Rows are points. The points of each table are mixes of a few directions, plus a little noise. How many directions does each table use, and how many do they share? Where both have some left over, give the other angles between the two spaces (their principal angles), to ten degrees, smallest first.

First, 7 rows:
[[ 0.8 -4.7]
 [-0.5  3.3]
 [ 0.5 -3.2]
 [ 0.4 -2.1]
 [ 0.1 -0.1]
 [-1.5  9.1]
 [ 0.4 -2.2]]
Second:
[[-1.1  6.2]
 [ 0.1 -0.1]
 [ 1.0 -6.2]
 [-0.2  1.3]
 [-0.7  4.0]
 [ 0.8 -5.0]]
Directions: first 1, second 1, shared 1

First:
[[-4.5  0.7  0.4  4.3]
 [ 2.1  2.2 -5.9  1.3]
 [-5.2  0.9  0.4 -8.3]
 [ 0.9 -2.8  5.9 -2.3]
 [ 3.5  0.0 -1.8  2.4]
 [ 1.7 -0.4  0.0 -1.8]
 [ 4.7 -2.3  2.7  1.9]
 [-3.6  1.7 -1.7  2.6]]
Second (5 x 4):
[[ 2.5  3.5 -8.5 -7.5]
 [-0.1 -0.2  0.5  0.4]
 [-0.5 -0.7  1.6  1.4]
 [-0.5 -0.8  1.8  1.6]
 [-1.3 -1.8  4.5  4.1]]
Directions: first 3, second 1, shared 1

First, 9 rows:
[[ -5.9  -0.1   3.0   2.7  -3.5   0.3  -4.5   1.3]
 [  0.4   0.1  -0.2  -0.4   0.2   0.0   0.2  -0.1]
 [-11.4  -0.2   5.9   5.4  -6.5   0.5  -8.5   2.4]
 [  0.5   0.1  -0.2  -0.1   0.3  -0.1   0.4   0.0]
 [  1.6  -0.1  -0.8  -0.7   0.9  -0.1   1.2  -0.4]
 [ 10.6   0.1  -5.5  -5.0   6.0  -0.6   7.9  -2.2]
 [  3.6   0.1  -2.0  -1.6   2.1  -0.3   2.6  -0.8]
 [ -1.5   0.0   0.8   0.7  -0.8   0.1  -1.0   0.3]
 [  2.1   0.1  -1.2  -1.0   1.2  -0.2   1.5  -0.5]]
Second, 10 rows:
[[ 5.7 -0.5 -3.4 -6.1  4.8 -3.6  4.0  0.0]
 [ 3.7 -0.7 -1.6 -4.2  3.2 -0.6  4.2 -0.3]
 [-2.6  0.5  2.0  4.6 -3.0  3.8 -1.4 -0.7]
 [-5.9 -1.4  1.8 -5.7  0.3 -7.5 -4.8  4.2]
 [ 1.0  1.1 -0.6  4.2 -1.4  2.0 -0.8 -1.4]
 [-0.6 -1.0  1.8 -0.6 -0.1  4.4  3.5 -0.5]
 [ 0.4  0.5 -1.1  0.4  0.1 -2.5 -1.9  0.2]
 [-3.5  0.8  2.5  6.8 -4.3  5.1 -2.2 -1.1]
 [-3.7 -0.9  1.0 -4.1  0.5 -5.6 -3.4  3.0]
 [ 5.5  1.6 -2.5  4.8  0.0  4.5  2.8 -3.4]]
Directions: first 1, second 3, shared 1

First, 9 rows:
[[ 0.1 -3.5 -4.8 -5.5 -3.5 -1.4 -2.2 -1.8 -5.2 -0.5 -1.0]
 [-0.9  4.7 -2.1  0.2  1.0 -2.8  0.1 -0.5 -2.2  1.1  1.4]
 [-2.7  4.0 -1.0  2.4  1.5 -1.4  0.2 -1.9  1.6  0.9  1.5]
 [-1.3  2.8 -2.3 -0.4  0.2 -2.1 -0.3 -0.9 -1.9  0.7  0.9]
 [ 2.1 -0.5 -0.5 -2.1 -0.6 -0.8 -0.4  1.7 -3.0  0.2 -0.3]
 [ 5.1  2.1 -1.4 -4.1  0.0 -3.4 -0.1  4.8 -8.0  0.9  0.4]
 [-1.7 -6.2  6.3  5.0  0.1  6.6  1.2 -1.5 10.4 -2.1 -2.2]
 [-2.0  1.9 -2.8 -0.7 -0.3 -1.7 -0.7 -2.2 -1.3  0.6  0.9]
 [ 1.2 -5.1  9.0  5.6  1.3  6.7  2.5  2.3  9.7 -1.7 -1.9]]
Second, 11 rows:
[[ 4.1 -0.3  4.4 -6.1 -3.8  7.6  6.7 -2.5 -0.5  1.5 -3.3]
 [ 0.7  1.9  9.5 -4.9 -3.5  4.0  4.4 -5.6  0.1 -3.6 -3.4]
 [-5.6  0.3 -1.5  4.4  1.5 -6.3 -4.2 -2.1 -1.2 -3.3  4.8]
 [-1.8  0.7  1.8  0.7  0.7 -0.7 -0.3 -1.6  0.3 -1.6 -0.1]
 [-4.4  0.5 -2.4  4.0  0.3 -7.0 -4.6 -1.5 -2.0 -3.3  6.1]
 [ 2.0 -2.5 -5.5  0.7  3.4  3.6  1.5  5.1  1.7  6.2 -2.8]
 [-2.2 -0.1 -3.2  3.0  0.0 -5.4 -4.0  0.2 -1.5 -1.9  4.8]
 [-2.6  0.3  3.2  0.8  3.5  2.6  2.3 -1.7  2.3  0.3 -4.5]
 [ 1.9 -1.3 -2.3 -1.4 -1.6  1.3  1.4  0.5 -1.3  2.0  1.4]
 [ 1.8 -0.2 -1.6  0.2  0.4 -0.2 -1.3  2.8  0.6  1.0 -0.7]
 [ 5.7  0.0 -2.2 -1.3 -0.7  0.8 -1.8  6.3  1.5  2.1 -2.3]]
Directions: first 3, second 4, shared 0; angles 40, 50, 70

First, 11 rows:
[[-1.8 -2.0 -1.1 -3.2 -0.2 -3.9 -0.2 -6.0 -2.9  1.8 -2.8 -0.1 -3.3 -0.6]
 [-0.4  0.4 -7.9  3.7  3.3 -3.6  2.7  1.3  2.9 -0.1  6.1  1.6  6.5 -0.9]
 [ 1.4 -1.0  1.3  7.8 -0.8 -5.6  0.7  4.0  5.3  7.0  3.7  0.8  1.0 -1.7]
 [ 0.0 -1.9  4.2  1.3 -2.9 -1.7  4.4  2.5  3.7  6.9  0.6 -2.4  3.5 -4.7]
 [ 0.7 -1.9 -1.0  3.8  0.4  0.6 -2.5  3.1  1.7 -1.8 -0.9  1.5 -1.8 -0.7]
 [-1.5 -1.7 -3.3  0.6 -4.1 -2.0 -0.5 -5.3 -3.4  1.3  2.8  0.2  3.6  5.3]
 [ 1.0 -3.0  2.9  0.7  1.1  6.2 -1.6  7.3  3.2 -4.7 -6.2 -0.1 -3.8 -6.2]
 [ 1.6  3.0  2.8  1.4  0.7  0.7  1.3  3.5  2.4  1.7  2.5 -0.5  1.6  0.1]
 [-0.2  2.6  0.7 -4.7  0.9  2.3 -1.5 -3.3 -3.9 -3.3 -1.5 -0.2 -2.6  3.1]
 [-0.9  3.8  0.9 -7.8 -0.6  3.9 -0.2 -5.9 -6.4 -3.7 -0.6 -1.3  0.0  5.5]
 [ 0.1  1.4  0.5 -3.8  2.2  3.1 -2.6 -1.1 -2.7 -5.0 -3.7  0.5 -4.7  0.8]]
Second:
[[  1.6  -0.3   0.1  -1.0   1.0  -0.2  -1.2  -0.9  -0.3   0.8  -0.3   0.9
   -0.9  -0.9]
 [ -0.1   0.0  -0.1   0.2  -0.1   0.0   0.0   0.0   0.0  -0.2   0.1  -0.2
    0.2   0.1]
 [  9.0  -1.5   0.7  -5.6   6.0  -1.2  -6.8  -5.2  -1.1   4.5  -1.7   4.7
   -4.9  -5.1]
 [ -8.9   1.4  -0.7   5.6  -6.2   1.2   6.7   5.1   1.0  -4.7   1.9  -4.5
    4.8   5.1]
 [ -1.4   0.2  -0.1   0.9  -1.0   0.1   1.0   0.6   0.1  -0.6   0.3  -0.7
    0.8   0.9]
 [-13.2   2.2  -1.2   8.1  -8.9   2.0   9.8   7.5   1.6  -6.8   2.7  -6.7
    7.1   7.7]
 [  2.7  -0.4   0.2  -1.7   1.9  -0.4  -2.1  -1.5  -0.4   1.4  -0.7   1.4
   -1.6  -1.6]
 [  5.0  -0.8   0.5  -3.0   3.4  -0.8  -3.7  -2.8  -0.7   2.3  -1.1   2.5
   -2.8  -2.9]
 [  0.7  -0.1   0.1  -0.4   0.4  -0.1  -0.5  -0.4   0.0   0.4  -0.2   0.4
   -0.4  -0.3]
 [  3.5  -0.6   0.3  -2.1   2.3  -0.5  -2.6  -2.0  -0.4   1.8  -0.7   1.8
   -2.0  -2.1]
 [  1.1  -0.2   0.0  -0.6   0.9  -0.1  -0.8  -0.6  -0.2   0.5  -0.3   0.6
   -0.6  -0.5]]
Directions: first 6, second 1, shared 0; angles 50
